Each row of a before or after table is a point. One or more steps were done to the points. Then noise was added and the rows were shuffled. The steps act on columns, c1 being the first. Name the steps. A step turns or swaps two columns, mirrors them in a line or flattens them onto one, adds a multiple of one to another, or multiplies or shifts one. Angles are multiples of 10 degrees, from the lower column toward the higher: turns from -170 to 170, lines from 10 to 170 but not 90. Use the fewest steps. Two steps may share a column if one is a turn and the other turns, adds or multiplies; they go together, in the order done. Otherwise the lowest column goes first.

Before (10 x 3):
[-0.79 0.23 -0.32]
[-0.84 -0.14 0.04]
[0.65 -0.08 0.12]
[-0.30 0.83 0.27]
[0.43 0.49 -0.43]
[0.48 -0.04 -0.01]
[-0.14 0.48 0.24]
[-0.27 0.13 -0.22]
[0.49 0.02 -0.21]
[-0.38 0.11 -0.32]
After (10 x 3):
[0.09 -0.81 -0.58]
[0.09 -0.36 -0.50]
[0.45 0.40 -0.68]
[0.20 -0.27 -0.40]
[-0.04 0.47 -0.05]
[0.89 -0.27 0.47]
[0.07 0.49 -0.31]
[-0.04 0.67 0.23]
[-0.20 -0.85 0.13]
[0.51 -0.11 0.41]
Steps: swap c1 and c2; multiply c3 by 1.6

Before (9 x 4):
[0.19 0.18 -0.16 -0.43]
[0.26 0.04 -0.32 1.55]
[0.27 -0.01 -0.70 -0.49]
[-0.18 0.40 -0.77 0.42]
[0.19 0.30 0.04 -0.43]
[0.09 0.10 0.01 -0.41]
[-0.14 0.01 -0.10 -0.32]
[0.30 0.60 -0.69 0.15]
[0.26 -0.02 0.06 0.14]
After (9 x 4):
[0.17 0.42 -0.80 0.30]
[0.31 -0.02 -0.05 -0.29]
[0.04 0.12 -0.04 -0.37]
[0.40 0.12 -0.17 -0.23]
[0.43 0.06 -0.05 -0.23]
[-0.56 0.14 -0.23 1.53]
[-0.39 0.45 -0.73 0.30]
[0.50 0.32 -0.52 -0.31]
[0.13 -0.11 0.01 0.25]
Steps: turn c1 and c4 by 30 degrees; flatten c2 and c3 onto the line at 120 degrees

Before (9 x 8):
[0.16 -0.10 -0.25 -0.30 -0.61 -0.25 0.72 -0.22]
[0.37 -0.50 -0.17 -0.07 0.04 0.51 -0.07 0.33]
[0.11 -0.20 -0.56 0.39 0.12 0.53 0.47 0.09]
[0.19 0.27 -0.24 0.01 0.33 -0.86 0.34 -0.19]
[0.57 0.81 -0.21 0.01 0.58 -0.01 -0.14 -0.47]
[0.52 0.02 -0.22 0.28 -0.48 -0.32 0.72 0.29]
[-0.08 0.20 -0.51 0.40 -0.75 0.16 -0.01 0.24]
[-0.15 1.12 0.27 0.20 0.44 0.27 -0.11 -0.22]
[0.13 0.70 0.34 0.40 0.17 -0.37 0.10 -0.86]
After (9 x 8):
[-0.08 -0.03 -0.97 0.40 0.18 0.17 0.01 0.21]
[0.52 -0.19 -0.57 0.28 0.13 -0.35 0.72 0.32]
[0.10 -0.41 -0.19 0.38 0.59 0.52 0.45 0.07]
[0.56 0.62 0.57 0.02 0.19 0.01 -0.13 -0.46]
[0.16 -0.29 -0.59 -0.26 -0.23 -0.24 0.73 -0.22]
[-0.17 0.94 0.61 0.22 -0.16 0.27 -0.10 -0.23]
[0.13 0.50 0.60 0.40 -0.74 -0.38 0.12 -0.84]
[0.22 0.07 0.25 0.00 0.23 -0.88 0.35 -0.16]
[0.38 -0.70 -0.15 -0.04 0.37 0.52 -0.05 0.34]
Steps: shift c2 by -0.20; add -0.7 times c8 to c3; turn c3 and c5 by -60 degrees

Before (12 x 9):
[0.37 -0.27 0.61 0.20 -0.72 0.01 -0.27 -0.58 -0.38]
[0.44 -0.41 -0.37 -0.32 -0.57 0.15 0.08 -0.93 -0.08]
[0.42 0.40 0.34 -0.20 0.14 -0.64 -0.89 0.43 0.22]
[0.37 -0.10 0.63 -0.65 -0.69 0.24 -0.26 -0.70 -0.01]
[0.65 0.14 -0.26 -0.30 -0.44 0.18 0.26 -1.06 -0.39]
[-0.22 0.60 0.23 0.19 0.04 -0.08 -0.13 -0.30 0.43]
[0.20 0.35 -0.26 -0.15 -0.75 -0.12 0.47 -0.24 -0.29]
[0.27 0.02 0.19 0.28 -0.54 -0.24 0.01 -0.87 -0.18]
[0.19 0.12 0.82 -0.40 0.70 -0.59 -0.42 0.45 -0.14]
[-0.53 0.24 -0.17 -0.41 -0.09 -0.60 -0.24 -0.31 0.10]
[0.10 -0.15 0.47 0.13 0.10 -0.04 -0.40 0.41 0.19]
[-0.27 0.53 0.17 0.07 0.27 -0.01 -0.85 0.47 -0.43]
After (12 x 9):
[0.24 -0.10 0.36 0.29 0.47 -0.27 0.03 -0.81 0.27]
[0.34 -0.03 0.24 0.14 0.79 0.02 -0.24 -0.53 0.75]
[0.10 0.20 -0.50 0.17 -0.07 -0.01 -0.37 0.21 0.32]
[0.18 0.35 -0.41 -0.40 -0.72 -0.50 -0.41 0.36 0.78]
[0.43 0.12 0.55 -0.31 0.71 0.22 0.10 -0.80 -0.30]
[-0.32 -0.39 0.13 0.05 -0.42 -0.16 -0.86 0.55 0.36]
[0.41 -0.08 -0.49 -0.20 -0.27 -0.69 -0.88 0.28 0.17]
[-0.58 -0.03 0.10 -0.38 0.05 -0.68 -0.23 -0.33 -0.20]
[0.16 -0.51 0.43 -0.17 0.57 -0.31 0.42 -0.08 -0.08]
[0.40 -0.24 -0.02 -0.65 0.68 0.16 -0.26 -0.77 0.52]
[-0.25 -0.54 -0.36 0.21 -0.25 -0.23 -0.14 -0.45 -0.01]
[0.58 -0.34 0.86 -0.27 0.37 0.07 0.26 -0.86 -0.04]
Steps: turn c2 and c5 by -160 degrees; turn c2 and c6 by 20 degrees; turn c3 and c9 by 120 degrees; turn c3 and c8 by 20 degrees

Before (12 x 11):
[-0.33 0.17 0.55 0.65 -0.62 0.38 -0.43 -0.02 -0.04 0.18 -0.23]
[0.57 -0.54 0.12 -0.35 0.30 0.31 0.95 0.04 -0.03 0.11 -0.40]
[0.39 0.21 0.18 -0.56 -0.32 -0.18 -0.33 -0.18 -0.21 0.08 -0.76]
[0.22 0.00 0.10 0.86 0.18 -0.03 -0.45 0.65 0.17 0.13 -0.02]
[0.56 0.17 0.16 -0.29 1.25 0.18 0.22 -0.02 -0.79 -0.51 -0.12]
[-0.19 0.29 0.26 -0.35 -0.43 0.35 0.22 0.15 0.21 -0.16 -0.18]
[0.29 0.29 0.09 0.21 0.28 0.23 -0.24 -0.34 0.16 -0.19 -0.22]
[-0.26 0.34 0.67 -0.39 -0.55 -1.32 0.21 -0.23 -0.24 -1.04 -0.78]
[0.17 -0.39 0.31 -0.34 -0.33 0.15 -0.37 -0.22 0.03 0.13 -0.06]
[0.44 -0.23 0.00 -0.38 -0.65 0.22 0.04 -0.13 -0.16 -0.35 -0.48]
[0.76 0.31 0.49 -0.13 0.28 0.06 0.08 -0.12 -0.33 -0.20 0.03]
[-0.18 0.23 -0.11 -0.06 -0.46 -0.03 0.44 -0.15 -0.15 0.03 -0.04]
After (12 x 11):
[0.29 -1.53 0.68 -1.00 0.02 -1.33 0.09 -0.61 -0.53 -0.42 -1.06]
[-0.51 -0.85 0.20 0.10 0.09 -0.24 -0.16 -0.37 -0.39 -0.56 0.08]
[-0.22 0.04 0.14 0.10 0.05 0.34 1.06 0.32 -0.07 -0.36 0.93]
[-0.28 0.21 0.35 0.09 0.07 0.20 -0.31 -0.39 0.08 -0.39 0.55]
[-0.46 -0.08 0.20 -0.51 0.43 0.17 0.37 1.14 -1.58 -0.28 0.09]
[-0.35 -0.16 0.03 -0.35 -0.10 0.22 0.19 -0.63 -0.35 -0.39 0.63]
[-0.37 -0.05 0.12 0.19 -0.53 0.01 -0.37 0.36 0.35 0.84 -0.02]
[0.27 -0.16 -0.13 0.04 -0.07 -0.08 0.32 -0.52 -0.32 -0.05 -0.21]
[0.30 -0.12 0.32 -0.13 -0.29 0.33 0.15 -0.33 0.43 -0.34 0.12]
[-0.40 -0.22 0.07 -0.17 0.43 0.28 -0.12 0.15 0.30 0.15 0.04]
[0.16 -0.10 0.55 0.16 -0.20 0.36 -0.51 -0.56 -0.06 0.66 0.29]
[-0.69 -0.11 0.46 -0.19 0.21 0.06 0.32 0.23 -0.65 -0.10 -0.26]
Steps: mirror c1 and c7 in the line at 80 degrees; add -1 times c6 to c2; turn c2 and c11 by -120 degrees; swap c4 and c10; turn c5 and c8 by 70 degrees; multiply c9 by 2

Before (11 x 14):
[-0.39 0.35 -0.30 -0.38 0.08 -0.21 -0.18 0.32 0.34 0.05 0.23 0.17 0.29 0.78]
[-0.56 -0.59 0.45 -0.01 0.22 -0.31 -0.28 -0.28 0.43 0.08 -0.92 -0.06 -0.64 0.16]
[-0.12 -0.23 0.05 0.07 0.02 0.29 -0.28 0.36 0.11 0.69 0.24 0.17 0.98 0.45]
[-0.82 0.10 -0.03 -0.02 -0.85 0.63 0.23 -0.64 -0.48 0.69 -0.09 0.43 0.70 0.22]
[-0.08 -0.03 0.43 0.32 0.43 -0.59 -0.22 -0.20 0.23 -0.14 -0.85 0.13 -0.08 -0.19]
[-0.26 -0.41 0.66 -0.06 0.59 -0.57 0.30 0.20 -0.37 0.47 -0.48 0.17 -0.56 -0.29]
[-0.64 0.09 0.29 0.30 -0.06 -0.03 -0.18 0.41 -0.12 0.06 0.30 -0.28 0.58 0.55]
[-0.36 -0.10 0.35 -0.24 -0.01 0.07 0.38 0.04 0.42 0.40 -0.10 -0.26 0.53 -0.10]
[-0.07 -0.67 0.68 -0.74 0.50 -0.25 0.11 -0.25 -0.61 0.19 -1.03 -0.36 -0.18 -0.43]
[-0.46 0.01 -0.40 0.22 -0.15 0.87 0.68 -0.50 -0.42 0.20 -0.05 0.23 0.11 0.74]
[0.12 -0.15 -0.34 -0.14 -0.05 -0.45 0.14 0.10 -0.09 0.54 -0.13 -0.56 -0.04 0.37]
After (11 x 14):
[0.70 -0.19 -0.32 -0.01 0.55 -0.58 0.06 0.40 -0.13 0.04 -0.73 0.39 -0.56 -0.24]
[-0.09 -0.40 -0.87 -0.04 -0.84 0.73 0.57 -0.60 0.01 0.44 -0.53 0.82 0.52 0.20]
[-0.30 -0.01 0.19 -0.12 0.19 -0.21 0.12 0.19 0.01 0.35 -0.41 -1.07 -0.05 0.36]
[0.33 0.29 -0.60 0.15 0.02 0.06 0.11 0.21 -0.65 0.17 0.25 -0.61 0.65 0.56]
[0.47 -0.16 -0.10 0.22 0.58 -0.44 -0.19 -0.11 0.46 -0.65 -0.60 0.26 0.04 -0.20]
[-0.32 0.49 -0.33 -0.25 0.10 -0.10 -0.07 -0.01 -0.40 0.18 0.07 0.37 0.38 0.88]
[0.09 0.05 -0.14 0.11 -0.20 0.08 0.22 0.43 -0.03 0.70 -0.15 0.34 1.01 0.39]
[0.68 -0.68 -0.08 -0.53 0.47 -0.40 -0.01 0.19 0.40 -0.49 -0.93 -0.75 -0.23 -0.42]
[0.45 -0.74 -0.54 -0.07 0.28 -0.20 -0.53 0.07 1.37 -0.53 -0.80 -0.15 -0.53 0.15]
[-0.40 -0.35 -0.44 0.13 -0.51 0.41 0.63 -0.44 -0.01 0.13 -0.11 0.48 -0.21 0.76]
[0.35 -0.07 -0.26 -0.15 -0.03 -0.05 0.51 0.12 0.44 0.24 -0.27 -0.55 0.33 -0.09]
Steps: swap c1 and c3; turn c2 and c8 by -40 degrees; add -1.5 times c2 to c9; multiply c4 by 0.7; flatten c5 and c6 onto the line at 140 degrees; turn c7 and c13 by -30 degrees; turn c10 and c11 by -40 degrees; multiply c12 by 2

Before (9 x 18):
[0.38 0.22 0.05 -0.42 -0.14 0.06 0.58 -0.58 -0.01 0.20 -0.04 0.61 0.57 0.47 0.14 -0.03 -0.32 -0.59]
[-0.46 -0.49 -0.35 -0.43 -0.49 -0.82 -0.35 0.20 -0.40 -0.17 0.04 0.45 -0.47 -0.56 -0.29 -0.07 0.14 0.58]
[0.64 -0.36 -0.07 0.12 -0.15 -0.30 0.59 0.16 -0.07 -0.30 0.23 0.18 -0.23 0.23 -0.46 -0.34 -0.14 0.42]
[-0.57 -0.98 -0.48 -0.37 -0.16 -0.18 0.24 -0.01 -0.15 0.63 0.07 -0.14 -0.14 -0.12 -0.23 0.15 0.51 0.13]
[0.26 -0.27 -0.09 -0.33 0.54 -0.08 0.39 -0.50 -0.06 0.26 0.09 0.46 0.30 0.53 0.24 -0.16 -0.56 -0.01]
[0.36 -0.05 0.23 0.09 0.31 -0.09 0.27 0.11 0.24 0.00 0.31 0.39 -0.32 0.31 -0.22 -0.41 -0.08 -0.28]
[0.19 -1.11 -0.47 -0.09 0.71 0.55 -0.06 -0.31 0.07 -0.10 -0.81 -0.59 0.52 0.01 0.05 0.14 0.15 -0.43]
[-0.18 -0.67 -0.85 -0.09 0.65 -0.02 0.18 -0.38 0.04 -0.04 -0.39 -0.63 0.23 -0.08 -0.02 0.64 0.07 -0.43]
[-0.37 -0.48 -0.17 -0.71 -0.45 -0.91 -0.17 0.47 -0.71 -0.22 0.43 0.25 -0.39 -0.20 -0.96 -0.37 -0.19 0.33]
After (9 x 18):
[-0.15 -0.46 -0.06 0.76 -0.39 -0.47 -0.59 0.49 -0.76 -0.21 0.90 0.01 -0.35 -0.39 -0.26 -0.40 -0.86 0.40]
[0.12 -0.47 -0.30 0.14 0.55 -0.30 0.55 -0.40 0.06 -0.04 -0.38 0.08 0.23 -0.14 0.01 0.71 0.02 -0.58]
[-0.18 -0.97 -0.17 0.03 0.61 0.03 -0.24 -0.25 0.10 -0.19 -1.02 0.21 0.49 0.05 0.12 0.05 -0.01 -0.59]
[-0.32 -0.40 -0.05 -0.39 -0.08 -0.11 1.82 0.21 -0.03 -0.28 0.32 0.03 -0.24 0.48 -0.14 -0.30 -0.47 0.50]
[-0.21 -0.29 -0.05 0.28 0.57 -0.02 1.19 -0.51 -0.07 0.25 0.03 0.10 0.25 0.62 -0.48 -0.13 0.19 -0.13]
[0.32 -0.91 -0.28 0.58 -0.12 -0.13 0.58 0.02 -0.12 0.68 0.08 0.16 -0.20 -0.33 0.50 0.15 -0.24 0.15]
[0.07 -0.51 -0.12 0.47 -0.36 -0.72 -1.03 0.13 -0.42 -0.14 0.52 0.00 -0.47 -0.61 0.12 -0.06 -0.35 0.61]
[-0.15 -0.17 0.09 -0.29 0.28 0.08 0.76 0.17 0.11 0.05 0.27 0.06 -0.36 0.57 -0.02 -0.41 -0.29 -0.37]
[-0.40 0.00 -0.01 0.22 -0.27 -0.03 1.75 -0.64 0.08 0.18 0.01 -0.08 0.60 0.58 -0.43 -0.01 0.14 -0.58]
Steps: turn c1 and c14 by 20 degrees; turn c1 and c4 by -150 degrees; flatten c2 and c12 onto the line at 170 degrees; multiply c3 by 0.4; turn c5 and c18 by -10 degrees; turn c6 and c11 by -30 degrees; multiply c7 by 3; swap c15 and c17
